Each row is a point. A path goes straight from each point to the next, and from the last back to the first. The post is the endless flat space through its rows: a point in 2 columns, a line in 3, a plane in 4, and so on, so that a path can go around it. Count how often the path circles the post. Going back the other way cancels.

Post:
[[ -4 -15 -12]
 [ 43  26   9]]
Path (14 x 3):
[[ -9  -4  15]
 [ -9  27   7]
 [ 10  24 -55]
 [ 26 -13 -35]
 [ 59  -4  14]
 [ 34  -4  24]
 [ -6  31  47]
 [-32 -12   2]
 [ -9 -16  19]
 [ 50  -3  12]
 [ -9 -70 -57]
 [  2 -11 -26]
 [ 60 -40  -1]
 [ 62  -6  38]]
Times around: 1

Post, 7 rows:
[[-11 -25  -5 -26  19   4  -9 -39]
 [ 40  28 -13  37 -48 -23  18  10]
 [ -2 -48   1 -30  39  19 -43  16]
 [ 47  24  25 -25 -20 -65  -5  27]
 [  0  23 -13  -5 -31 -26  26  34]
 [-38 -43  12   0  39   7 -33 -19]
 [  1  34 -55  29  -4 -12  -3 -19]]
Path:
[[-16 -44 -36  28  -7   1 -10  25]
 [ 47  15 -41  40  -3 -35  -8 -15]
 [ -2  16 -18  14 -22 -10  64  42]
 [ 59  26 -25 -31  33 -55 -33 -39]
 [-44 -37   6 -33  12  26  20  32]
 [ 21  31  -3 -29   8 -30 -16  13]
 [ 20  16 -28  24  -6  15 -63  -6]
 [  9 -11 -36  33 -39  15   2 -11]
 [-14 -11 -81   4   4  14   7  -4]
 [-48 -25   9  11 -12 -10  82 -12]
 [ -1  -7   6 -36  11 -16  13 -41]
 [ 27  45   1  30 -29   8   0 -37]
 [ 18  71 -17 -24  -8 -59 -44 -29]
 [  4  25 -21   3 -30 -29  11  -6]
 [-63 -70 -35  37 -34  37  33  55]
 [-11 -24  -2  -9   4 -29  44  -6]
 [ 20   2  31  25  -7 -26   8  28]
 [-41 -40 -21  34  16  31  51 -50]
 [ 67   6  -6   7  -8 -54  21  43]
 [ 24  -1  56 -25  48 -54 -22  80]
 [  8  35  -5  19  -8 -19   1   8]
 [ 35  18 -30  -8  -4  19 -49 -30]
 [-29 -14 -20 -32   2  -4  -3 -16]]
Times around: 3
